Each row of a before or after table is a point. The points were changed in one or more steps. Then noise was added and the rows were shuffled. The steps act on columns, c1 being the first. Write out the steps. A step turns or swaps two columns, mirrors them in a line or flattens them onto one, adds a multiple of one to another, or multiplies or shifts one. Angles are multiples of 10 degrees, from the lower column toward the higher: turns from -170 to 170, lines from 10 to 170 but not 90. Use the fewest steps. Two steps may share a column if one is a turn and the other turns, adds or multiplies; they go together, in the order done. Otherwise the lowest column goes first.
In the rows, 128 means zero.

Before:
[[137 138]
 [159  82]
 [148 118]
 [115  75]
 [109 209]
 [ 69 158]
 [208  60]
 [133 106]
 [154  86]
 [104 136]
 [ 85 128]
 [107 179]
 [172  69]]
After (13 x 2):
[[132 132]
 [ 83 131]
 [110 128]
 [102 128]
 [107 128]
 [152 132]
 [ 67 126]
 [113 124]
 [205 125]
 [140 127]
 [144 130]
 [158 125]
 [178 127]]
Steps: multiply c2 by 0

Before, 9 rows:
[[ 76 166  89 153]
 [103 101 158 176]
 [139 184  57 101]
 [176  94 151 132]
 [ 68 172  63 144]
 [112 166 191 171]
 [ 71  71  68 120]
 [173 125 150  79]
 [181 142 139 136]]
After (9 x 4):
[[109 164 155 169]
 [140 183  98 102]
 [ 73  72 105 123]
 [175  92 139 133]
 [175 123 140  80]
 [ 79 168 113 148]
 [180 142 135 137]
 [ 67 170 102 144]
 [102 102 138 175]]
Steps: multiply c3 by 0.4

Before (8 x 9):
[[151 127 168  76 156 135 104 126 141]
 [107  87 190 132  65 166 107 120 136]
 [114 209 167 126  69 155 174 126 135]
 [131 101  98 192  83  70 116 241 182]
 [100 111 129 172 132 150 178 124 207]
 [152  78 109 176  94 136 133 193 128]
 [126 165 181 168 117 155 124 142 172]
 [132  97 137 185  69 129 139 100 143]]
After:
[[113 207 166 148  66 150 174 135 129]
 [106  87 191 156  63 154 105 141 133]
 [100 117 127 174 131 121 180 213 119]
 [151  72 110 166  94 102 130 116  62]
 [128 167 186 181 117 124 124 172 105]
 [133  98 141 170  71  89 140 149 152]
 [148 129 168  95 158 170 105 143 124]
 [131  98 102 140  83  42 115 162  10]]
Steps: turn c4 and c6 by -40 degrees; turn c8 and c9 by -100 degrees

Before:
[[123 142 146 134  79 108 161 140  96 151 131 125]
 [138 111 150 124 165 105  49 136  91  97 232  81]
 [150 115 185 136 161 164 128 178 123 111 114  67]
 [128 151 135 123  82 164  61 151  89 229 136 124]
 [188 132 154 205 191 139  73 119 102 105 113 145]
 [134 136 162 143 163 104 155 143  89 189 137 144]
 [144 128 141 223 189 150 137 160 150 124 117 121]
 [139 166 161 170 173 157 122 113  96 140 153  93]
 [204 114 139 140 162 124 163 107 181 134 133 147]
 [105 131 156 127 164 135 148 103 151 125 116 131]
 [113 110 202 190 179 146 132 160 112 101 120 116]
 [123 194 249 127 168 133 116 129 231 104 147  71]
 [141 155 142 136 166 142 118 174 109 106 138 134]
 [121 141 193 118 194  67 153 149 189  98 116  26]]
After:
[[140 154 143 113 166 142 118 137 110 105 137 135]
 [145 126 141 185 190 149 137  95 150 125 116 121]
 [122 144 147 129  81 107 161 129  98 151 132 126]
 [135 136 163 132 164 102 158 126  88 189 135 144]
 [204 114 138 146 162 124 163 118 180 132 132 147]
 [123 193 250 127 170 132 115 129 232 105 147  70]
 [138 165 161 165 173 156 120 104  97 139 152  95]
 [128 152 137 114  81 165  60 136  90 230 136 124]
 [112 111 202 162 179 146 131 109 112 101 118 114]
 [106 131 156 137 164 135 149 124 152 125 118 130]
 [151 116 186 113 161 165 128 136 121 112 113  68]
 [139 112 151 123 164 105  49 131  90  99 232  80]
 [186 132 155 190 189 140  75  92 102 103 114 145]
 [120 143 194 113 194  67 151 139 187  99 118  25]]
Steps: flatten c4 and c8 onto the line at 150 degrees

Before, 8 rows:
[[136 108  76 132 130 120 133 135 165 111 108  94  98 152  69 189 124 116]
 [ 86 136 152  68 155 124 111 128 146 153 156 147 140 142  66  66 227 152]
 [161  49 139 156 243 193 190 152  67  36 166 130 110 221 174 148 145  79]
 [116 111  82 110 101 128 103 125 173 121 114  51  95 145 143 131  69  68]
 [117  70 105 110 162 115 108 131 114 156  84  25  73 143  90 153 126  94]
 [161  59  55 147 189 131 191 177  30  71 166 121  81 212 161 123 142  39]
 [100 187 160  36 103 138 145 118 165 205  73 173 135 151 120 121 195 142]
 [ 34 186 136  82 154 148 115  92 128 180 102 190 133 125  88 116 169 142]]
After (8 x 18):
[[143 185 162  35 105 138 150 119 165 204  89 171 137 143 127 115 192 142]
 [121 185 136  83 151 149 126  90 127 179 136 192 137 116 128 114 172 142]
 [143  66 107 113 163 111 146 133 115 158  90  18  72 109 131 154 124  94]
 [129 113  83 107 105 127 143 127 171 126 119  53  90 104 130 127  71  69]
 [136 108  75 137 131 121 152 135 168 111 111  96  92 130 127 188 125 119]
 [121  48 140 162 244 193 223 148  69  36 147 129 108 193 129 146 145  78]
 [119  59  56 147 190 131 210 175  29  71 150 121  82 190 130 123 142  39]
 [114 136 150  68 162 127 143 128 148 153 168 149 140 110 126  68 227 153]]
Steps: flatten c1 and c11 onto the line at 110 degrees; swap c7 and c14; multiply c15 by 0
